Each wall is flat, endless, passes through zero and stands at right angles to its row. A trip goes straight from one point to another. Which walls does it cross, in order?

Walls:
(1): [-0.19 -0.33  0.49]
(2): [0.07 0.46 0.28]
(3): [-0.28 -0.56 -0.63]
(4): [-0.16  0.34  0.83]
(5): [ 0.14  0.02 -0.36]
(6): [-0.17 -0.34 -0.14]
(7): [ 0.18 -0.15 -0.53]
(8): [-0.04  0.09 -0.95]
(9): [-0.52 -0.41  0.41]
(10): [ 0.44 -0.24  0.40]
Trips:
[ 0.92  0.32 -0.30] to [-0.40  0.08 -0.23] => 10, 3, 2, 6, 9
[-0.18 -0.16  0.66] to [0.16 0.64 0.03] => 9, 1, 10, 5, 8

Walls:
(1): [ 0.09  0.32  0.50  0.12  0.06 -0.15  0.17 -0.12  0.41]
(2): [ 0.12 -0.40 -0.14 -0.22  0.01 -0.43 -0.32 -0.39  0.16]
(3): [-0.18  0.00 -0.21  0.05 -0.21  0.19  0.49  0.13 -0.12]
(4): [ 0.04  0.02 -0.21  0.54 -0.57  0.21  0.43 -0.03 -0.05]
(5): [ 0.10 -0.56 -0.30 -0.50 -0.70 -0.41 -0.18  0.07 -0.07]
Trips:
[ 0.76 -0.58  0.50  0.04 -0.59 -0.36 -0.11 -0.13 -0.22] to [ 0.16 -0.31  0.10 -0.03 -0.51 -0.11 -0.34  0.05 -0.14] => 1
[-0.05  0.45 -0.24  0.04 -0.24 -0.07  0.35  0.13 -0.58] to [-0.08 -0.40 -0.49 -0.29  0.22  0.27  0.04 -0.11  0.06] => 5, 2, 4
[-0.28  0.63 -0.06 -0.62  0.17  0.27 -0.39 -0.04 -0.62] to [-0.52 -0.37  0.64  0.21 -0.18  0.15  0.35  1.06 -0.50] => 3, 4
[ 0.10  0.12  0.23  0.34  0.37  0.64 -0.43  0.11  0.20] to [-0.31 -0.30  0.00  0.08  0.22  0.19 -0.18 -0.10 -0.71] => 1, 3

Walls:
(1): [-0.06 -0.27 -0.27 -0.12  0.25 -0.25 -0.43  0.21  0.15  0.05 -0.52  0.05
 -0.13  0.20 -0.44 -0.38 -0.41 -0.52 -0.04  0.43]
(2): [-0.01 -0.17 -0.04 -0.02  0.26  0.12  0.11  0.49 -0.01 -0.34 -0.02  0.16
 -0.42  0.28 -0.09 -0.38  0.63 -0.21 -0.33 -0.18]
(3): [-0.65  0.17  0.11 -0.17  0.26 -0.03  0.19 -0.97  0.31  0.59  0.19  0.46
  0.33 -0.73 -0.16  0.64  0.42 -0.21 -0.14  0.11]
(4): [-0.02 -0.30  0.13 -0.01 -0.05 -0.21  0.07 -0.35  0.28 -0.50  0.85 -0.34
 -0.80 -0.37  0.40 -0.09  0.19  0.94 -0.57 -0.49]
(5): [-0.19  0.37 -0.22 -0.03  0.06  0.61  0.28 -0.16 -0.37 -0.07  0.49  0.46
 -0.27 -0.08  0.32 -0.22  0.07  0.26 -0.44 -0.19]
(6): [ 0.27  0.14 -0.13  0.62 -0.01  0.20 -0.16 -0.14  0.43  0.22 -0.42 -0.09
  0.43  0.09 -0.06  0.19 -0.01  0.06  0.40  0.32]
Trips:
[ 0.19  0.29  0.09 -0.09 -0.41  0.09  0.27  0.19 -0.09 -0.24 -0.12 -0.21
 -0.54 -0.15  0.14 -0.15  0.48  0.44 -0.46  0.18] to [ 0.09  0.84 -0.63  0.43 -0.50 -0.92 -0.13  0.19  0.25  0.29 -0.54  0.03
  0.05  0.75  0.12  0.65  0.57 -0.30  0.03  0.17] => 6, 5, 4, 1, 2
[-0.05 -0.33 -0.22  0.31  0.30  0.20 -0.19 -0.32 -0.58  0.22  0.34  0.06
  0.44 -0.85 -0.99 -0.62  0.35 -0.37  0.13 -0.76] to [-0.59  0.01  0.13 -0.23 -0.16 -0.19 -0.52  0.76 -0.01  0.69  0.08  0.34
  0.63  0.57  0.09 -0.52  0.10 -0.52  0.37 -0.25] => 5, 3
[-0.04  0.17  0.20  0.63  0.35  0.32  0.40  0.48 -0.14  0.65 -0.14  0.28
  0.07  0.32  0.23  0.11 -0.20  0.13  0.18  0.23] to [ 0.35 -0.42 -1.10 -0.21  0.62  0.18 -0.17 -0.26 -0.11  0.24 -0.61 -0.76
  0.23 -0.33  0.09 -0.34 -0.37 -0.73 -0.34  0.18] => 1, 5
[-0.47  0.59 -0.09  0.00 -0.84  0.00  0.53 -0.64  0.10 -0.02 -0.12  0.17
  0.05  0.34  0.39  0.24 -0.13 -0.58  0.02  0.23] to [-0.34  0.14  0.05  0.73  0.02 -0.02  0.20 -0.67 -0.04 -0.32  0.56 -0.29
 -0.53 -0.28  0.43  0.33  0.37  0.22  0.17 -0.23] => 4, 6
[-0.88  0.35 -0.09  0.20 -0.16  0.52  0.31  0.21  0.35 -0.39  0.16 -0.33
  0.24 -0.43  0.51  0.86 -0.11 -0.51  0.38 -0.60] to [-0.11 -0.32  0.91 -0.62  0.16 -0.40  0.48 -0.06 -0.47 -0.29  0.36  0.86
  0.15 -0.28  0.06  0.36 -0.07 -0.34  0.16  0.19] => 6
[-0.16 -0.31 -0.87 -0.31  0.20 -0.29 -0.46 -0.29 -0.61  0.29 -0.28 -0.37
  0.07  0.37  0.28 -0.75  0.33  0.30  0.48 -0.12] to [-0.58  0.34  0.07 -0.35  0.72  0.32 -0.17 -0.06  0.47 -0.07 -0.45  0.44
 -0.12 -0.33  0.37  0.43  0.03  0.38  0.16 -0.38] => 5, 3, 4, 1, 2, 6
[ 0.01 -0.41 -0.14  0.31 -0.20 -0.20 -0.01 -0.28  0.30 -0.53 -0.65 -0.28
  0.12  0.41 -0.41  0.38 -0.39  0.23 -0.12 -0.37] to [ 0.04  0.52  0.38 -0.36  0.08  0.18  0.20  0.34  0.24  0.08  0.08 -0.42
 -0.29 -0.42 -0.04 -0.47  0.46  0.22 -0.23  0.15] => 2, 1, 6, 5
[-0.01  0.13  0.47 -0.21 -0.04  0.00 -0.71  0.25 -0.20  0.30  0.55  0.20
 -0.03 -0.09  0.31 -0.60 -0.63  0.42 -0.18 -0.39] to [ 0.46 -0.32  0.01 -0.39 -0.53  0.53 -0.22  0.16 -0.07  0.24 -0.11  0.20
  0.17  0.58 -0.09  0.15 -0.41  0.32 -0.13 -0.54] => 4

Walls:
(1): [ 0.52  0.45 -0.04 -0.88 -0.10 -0.72  0.12 -0.05 -0.67  0.55 -0.57  0.18
  0.49  0.34 -0.31  0.52 -0.34  0.17 -0.04 -0.75  0.51 -0.30  0.40  0.04
 -0.50  0.48  0.51  0.26  0.27  0.02 -0.15  0.17 -0.36  0.18  0.46  0.02
  0.05  0.15  0.24  0.43  0.03 -0.03 -0.29  0.34 -0.04  0.05 -0.44 -0.47]
(2): [-0.50 -0.25  0.04 -0.15 -0.74 -0.16 -0.05  0.18  0.65  0.29 -0.01 -0.42
  0.23 -0.03 -0.54 -0.26  0.06 -0.01 -0.12  0.24 -0.02 -0.44 -0.44  0.06
 -0.47  0.66  1.19 -0.30 -0.02  0.48 -0.18  0.13 -0.13 -0.41  0.01  0.40
  0.29 -0.03  0.38  0.02  0.16  0.13  0.38 -0.32  0.04 -0.17 -0.18  0.52]
(3): [-0.11  0.40 -0.27  0.53 -0.24 -0.05  0.05 -0.04 -0.18  0.10  0.00  0.68
  0.45 -0.35 -0.02  0.04  0.69  0.29  0.25  0.05 -0.53 -0.21 -0.62  0.22
  0.05  0.03  0.37  0.56 -0.68 -0.38 -0.02 -0.46 -0.05 -0.32 -0.11 -0.31
 -0.31  0.00 -0.07  0.07  0.27  0.09  0.17 -0.33 -0.61 -0.18  0.14 -0.11]
(4): [-0.55  0.15  0.24  0.24  0.28 -0.23 -0.89  0.29  0.02  0.35 -0.35 -0.08
 -0.21 -0.17 -0.14 -0.29  0.33  0.24 -0.61 -0.24  0.29  0.18  0.23 -0.13
 -0.18  0.11 -0.67  0.38  0.38  0.01  0.10 -0.28  0.40  0.05  0.46 -0.27
 -0.07  0.50 -0.14  0.64  0.27  0.17 -0.35  0.40 -0.14 -0.02  0.22  0.17]
(5): [-0.42  0.57  0.42  0.15  0.68  0.17 -0.33 -0.20 -0.11 -0.25  0.01 -0.29
  0.59 -0.31 -0.22 -0.56 -0.72  0.39  0.00 -0.05 -0.46 -0.46  0.30 -0.11
  0.11 -0.13  0.02  1.07 -0.23  0.23  0.26 -0.42  0.69 -0.70  0.18  0.25
 -0.34  0.16 -0.07 -0.20  0.80  0.06 -0.26  0.28 -0.42  0.24 -0.26 -0.04]
(6): [-0.95  0.17  0.19 -0.28  0.10  0.08  0.03 -0.18 -0.19 -0.21 -0.33 -0.77
 -0.11 -0.25 -0.50  0.05  0.39  0.48 -0.89 -0.22  0.20  0.06  0.12 -0.61
 -0.58  0.10 -0.13 -0.26 -0.61  0.64 -0.54  0.43 -0.02  0.70  0.17  0.17
 -0.17 -0.44 -0.14 -0.23  0.07  0.08  0.28  0.19 -0.16 -0.02  0.33  0.01]
(7): [-0.10  0.60  0.22  0.09 -0.11  0.33  0.46  0.07 -0.66  0.10 -0.86 -0.34
 -0.26 -0.16  0.34  0.25  0.78  0.17 -0.29 -0.43 -0.76 -0.47  0.10  0.47
 -0.14  0.06 -0.11  0.58 -0.02  0.68  0.51 -0.43 -0.05 -0.03 -0.14 -0.41
 -0.02 -0.27  0.63  0.21  0.48 -0.13 -0.26  0.08  0.26 -0.27  0.13 -0.25]
(8): [ 0.67 -0.26  0.22  0.28 -0.05 -0.22  0.31  0.79  0.00  0.10  0.34 -0.15
  0.26 -0.04  0.56 -0.28  0.45 -0.31 -0.40  0.06 -0.21 -0.42 -0.43 -0.80
 -0.63  0.77 -0.49  0.47  0.07 -0.28 -0.25  0.33 -0.20 -0.01 -0.60  0.10
  0.06 -0.34 -0.01  0.77  0.43  0.04  0.38 -0.48 -0.15 -0.43 -0.11  0.03]
(9): [-0.49  0.06 -0.07 -0.12  0.25 -0.03 -0.17  0.06 -0.28  0.18  0.22  0.22
 -0.42  0.12 -0.16 -0.22 -0.57 -1.15 -0.36  0.12  0.46  0.49 -0.15  0.07
  0.60 -0.17 -0.37  0.05  0.90  0.46  0.17 -0.09 -0.07  0.06 -0.03  0.44
 -0.38  0.47  0.31 -0.45 -0.03  0.07 -0.23 -0.50 -0.37 -0.04 -0.14  0.28]
(10): [ 0.08  0.30  0.10  0.77 -0.33  0.32  0.08 -0.13 -0.33 -0.38  0.04  0.19
 -0.33  0.03 -0.53  0.86 -0.54  0.29  0.18  0.85  0.17 -0.76  1.01  0.04
  0.30  0.35 -0.11 -0.56 -0.19  0.32 -0.68  0.34 -0.03  0.26  0.41 -0.32
 -0.04 -0.11 -0.37  0.24 -0.21  0.43 -0.24  0.23  0.08 -0.37 -0.28  0.08]
(11): [-0.34  0.24 -0.06  0.24 -0.15 -0.38  0.41 -0.15  0.24  0.33 -0.30  0.13
  0.21 -0.37  0.06  0.04  0.27 -0.28  0.45  0.14  0.08 -0.18 -0.12  0.02
  0.30  0.84 -0.62 -0.10 -0.20  0.06  0.07 -0.24 -0.06 -0.18  0.11  0.20
 -0.12 -0.34  0.64 -0.51  0.01  0.12  0.21 -0.33  0.13 -0.04 -0.12 -0.45]
Trips:
[-0.48 -0.11 -0.12  0.29  0.13 -0.54 -0.36  0.08  0.43 -0.23 -0.10 -0.82
 -0.38  0.03 -0.83  0.05  0.10  0.39  0.30 -0.49 -0.06  0.05 -0.25  0.43
 -0.07  0.69 -0.23 -0.15  0.05 -0.17 -0.24  0.79 -0.22 -0.30  0.07 -0.62
 -0.59  0.54 -0.46 -0.25 -0.31  0.39 -0.78  0.33 -0.20 -0.49 -0.53 -0.02] to [-0.06 -0.03 -0.45 -0.05  0.30  0.40 -0.51 -0.18 -0.06 -0.03  0.35  0.68
 -0.32  0.06  0.27  0.11  0.73 -0.02  0.09  0.89 -0.01  0.33 -0.13  0.20
  0.03 -0.30 -0.35 -0.63 -0.31 -0.14  0.35 -0.13 -0.19  0.76 -0.22 -0.06
  0.08  0.31  0.30  0.11  0.06 -0.36 -0.09  0.14  0.33 -0.12 -0.33  0.57] => 5, 11, 1, 9, 2, 6, 3
[ 0.28 -0.05 -0.51  0.55  0.17  0.07  0.11  0.16  1.07 -0.30 -0.36 -0.20
 -0.19  0.57  0.12 -0.12  0.09  0.04  0.48  0.05 -0.76  0.37 -0.18 -0.26
 -0.27 -0.26  0.01 -0.36 -0.08 -0.26 -0.30 -0.17  0.67  0.35 -0.78  0.02
  0.56 -0.18 -0.19  0.01  0.45 -0.28  0.12  0.16  0.35  0.08 -0.17  0.36] to [ 0.09 -0.46 -0.36  0.78  0.31  0.29  0.30 -0.06  0.02 -0.17  0.42  0.48
 -0.71  0.25  0.40  0.09  0.33  0.66  0.09 -0.56 -0.58  0.26  0.02 -0.51
  0.20 -0.18 -0.30 -0.24  0.40  0.20  0.57  0.40 -0.30 -0.35  0.62  0.02
 -0.48  0.04 -0.18 -0.09 -0.28 -0.11 -0.28 -0.14 -0.31  0.62 -0.06  0.16] => 2, 8, 3, 9, 4

Walls:
(1): [ 0.02  0.05 -0.70 -0.43  0.36  0.17 -0.33  0.28  0.06 -0.72  0.09  0.07
  0.45 -0.13  0.04  0.34  0.48  0.07  0.71 -0.23  0.76 -0.35 -0.14 -0.94
 -0.29 -0.19 -0.07  0.07  0.05  0.72 -0.26  0.32 -0.10 -0.04 -0.04 -0.71
  0.18  0.49  0.02 -0.36 -0.02 -0.43  0.09 -0.70 -0.68  0.13 -0.35  0.23]
(2): [ 0.34  0.83 -0.33 -0.17  0.40 -0.06 -0.20 -0.18  0.49 -0.02 -0.42 -0.03
 -0.40  0.05  0.11 -0.62 -0.06  0.14  0.15  0.28  0.26 -0.31 -0.15  0.26
 -0.79 -0.29 -0.39 -0.77  0.63  0.51  0.34  0.46  0.12  0.47 -0.15 -0.70
  0.40  0.19 -0.23 -0.75 -0.37  0.22 -0.14  0.11  0.27  0.73 -0.19  0.08]
(3): [-0.68  0.39 -0.70  0.04  0.07  0.58 -0.22 -0.29 -0.28  0.14  0.57  0.51
 -0.14 -0.56  0.72 -0.53 -0.31  0.11 -0.70 -0.30  0.14  0.31 -0.20 -0.75
  0.09 -0.61 -0.07 -0.08 -0.05  0.39  0.19 -0.19  0.24 -0.27  0.04 -0.18
 -0.38  0.29 -0.61 -0.12  0.03 -0.29  0.36 -0.56  0.11 -0.12 -0.32 -0.65]
(4): [-0.06 -0.11  0.61  0.70 -0.16 -0.34  0.21 -0.62 -0.65  0.02 -0.39 -0.46
  0.08 -0.24 -0.22 -0.49  0.60 -0.12  0.09 -0.43  0.05 -0.11 -0.48 -0.26
  0.39 -0.44 -0.33 -0.21 -0.43 -0.25 -0.20  0.13  0.03 -0.13 -0.41  0.22
  0.38 -0.11  0.12  0.13 -0.20  0.45  0.01 -0.28  0.35 -0.13 -0.08 -0.62]
(5): [-0.13 -0.78 -0.22 -0.12  0.10  0.16  0.43  0.20 -0.47  0.63 -0.01  0.19
 -0.54  0.28  0.11 -0.18 -0.33  0.84 -0.18  0.80  0.63  0.40 -0.11 -0.28
 -0.24 -0.36 -0.26 -0.31  0.28 -0.24  0.13  0.21  0.07 -0.16  0.07 -0.42
 -0.25  0.36 -0.24 -0.36 -0.12 -0.18 -0.08 -0.04  0.71 -0.76  0.60  0.16]
(6): [-0.19 -0.62 -0.21 -0.53  0.02 -0.12  0.23  0.03 -0.45 -0.30 -0.09  0.02
 -0.06 -0.27  0.35  0.03  0.53 -0.21 -0.31  0.29  0.38 -0.24 -0.13 -0.13
  0.12 -0.28  0.13  0.46 -0.73  0.34  0.10 -0.03  1.21 -0.09 -0.15  0.28
  0.24 -0.27 -0.07 -0.37  0.30 -0.62  0.66 -0.42 -0.24  0.56 -0.31  0.14]
Trips:
[ 0.03 -0.27  0.43  0.35  0.26  0.38  0.11  0.30 -0.07  0.12 -0.57 -0.27
  0.02  0.49 -0.05 -0.15  0.40  0.15 -0.25  0.24  0.00 -0.09  0.13 -0.01
  0.04 -0.35 -0.62 -0.04  0.72 -0.12 -0.23 -0.04 -0.45  0.07  0.07 -0.10
  0.09 -0.20 -0.22 -0.12 -0.28  0.09  0.41  0.38 -0.23  0.04 -0.35 -0.10] to [ 0.25 -0.14  0.28  0.36  0.13 -0.20 -0.73  0.45  0.11  0.21  0.32 -0.09
 -0.02 -0.27  0.09  0.63  0.01  0.08  0.10 -0.11  0.25 -0.31  0.87 -0.11
  0.56  0.16  0.10 -0.21 -0.09  0.27 -0.24 -0.14  0.02 -0.16 -0.01 -0.60
 -0.18 -0.03 -0.49 -0.22  0.29  0.16 -0.42 -0.55 -0.03 -0.64  0.04  0.47] => 1, 4, 2
[ 0.24  0.22  0.24 -1.22 -0.16 -0.17 -0.16  0.02  0.02  0.41 -0.18 -0.24
 -0.30 -0.04  0.06  0.56  0.02  0.13  0.66 -0.19 -0.65  0.08 -0.07  0.65
  0.07 -0.12 -0.53 -0.03 -0.59 -0.18 -0.07  0.10  0.33  0.28  0.36 -0.44
  0.11 -0.14 -0.43 -0.57 -0.03 -0.52  0.41  0.17  0.95  0.02  0.48  0.11] to [-0.16 -0.09  0.54 -0.23  0.61  0.02  0.04  0.17  0.10 -0.12 -0.17 -0.56
  0.40 -0.50 -0.99 -0.16 -0.50 -0.19  0.20 -0.10 -0.48 -0.19 -0.34  0.18
  0.09  0.07 -0.03 -0.17 -0.20 -0.14  0.36  0.06  0.07 -0.26 -0.28  0.60
 -0.41  0.01 -0.24  0.10 -0.02  0.04 -0.32  0.27 -0.40  0.32 -0.51 -0.08] => 5, 4, 2, 6
[-0.31  0.11  0.53 -0.19 -0.13  0.25 -0.50  0.52  0.10 -0.06 -0.76 -0.06
 -0.30  0.34 -0.31 -0.19  0.47 -0.23 -0.11  0.11  0.40 -0.21 -0.08 -0.16
 -0.05 -0.61 -0.11 -0.21 -0.47  0.03  0.18  0.32 -0.30  0.42 -0.47  0.28
  0.33  0.42  0.20  0.68 -0.42 -0.03 -0.10 -0.29  0.20 -0.18  0.08 -0.19] to [-0.09 -0.40 -0.14  0.16  0.31 -0.10 -0.12 -0.45 -0.53 -0.17 -0.28 -0.17
 -0.01 -0.59  0.88  0.82  0.20 -0.23 -0.49  0.40  0.28 -0.03  0.22  0.05
 -0.30 -0.37 -0.10  0.08 -0.26  0.16 -0.43 -0.47  0.10  0.00 -0.03 -0.03
 -0.11 -0.10 -0.05  0.08 -0.19  0.35  0.20  0.35 -0.03 -0.13 -0.30  0.98] => 6, 2, 3, 4
[ 0.16  0.00 -0.37  0.21 -0.38  0.11  0.38  0.13  0.07  0.40 -0.25 -0.09
  0.42  0.32 -0.32 -0.24  0.18 -0.66 -0.28  0.12  0.20  0.69  0.61  0.50
 -0.27  0.57  0.05  0.59  0.55  0.26 -0.19  0.43 -0.82  0.18 -0.57 -0.03
  0.16  0.18 -0.25  0.10  0.26  0.26  0.20 -0.20  0.29  0.29  0.15  0.05] to [ 0.37 -0.11  0.10  0.05 -0.13  0.12 -0.28  0.07  0.35  0.37 -0.84 -0.66
  0.18  0.86 -0.08 -0.16 -0.39  0.08 -0.07 -0.23 -0.32  0.25  0.56 -0.65
  0.96  0.12 -0.30  0.67 -0.54  0.09 -0.31 -0.47  0.50 -0.20  0.21 -0.14
  0.72 -0.47  0.67 -0.02 -0.65  0.10 -0.30  0.30 -0.68 -1.08 -0.15 -0.21] => 2, 4
[ 0.22 -0.20 -0.23  0.24  0.06  0.13  0.05 -0.05 -0.32  0.14 -0.32  0.28
  0.05  0.21  0.30  0.09  0.00  0.18  0.17 -0.11  0.36 -0.33  0.40 -0.56
 -0.34 -0.41 -0.96 -0.13 -0.78  0.20 -0.01 -0.09 -0.19  0.08  0.03 -0.43
  0.20 -0.01  0.04 -0.05 -0.09 -0.01  0.64  0.14 -0.09 -0.37  0.29  0.30] to [-0.16 -0.04 -0.11  0.04  0.10 -0.34 -0.50  0.20  0.38  0.13 -0.31 -0.24
  0.25 -0.03 -0.34 -0.43 -0.05 -0.13 -0.44  0.47 -0.30  0.31 -0.15 -0.14
 -0.18  0.10 -0.38  0.51  0.53  0.02 -0.81 -0.19  0.70  0.03 -0.07 -0.11
  0.47  0.37 -0.34  0.29  0.52  0.14  0.42  0.00  0.68 -0.47 -0.28  0.17] => 1
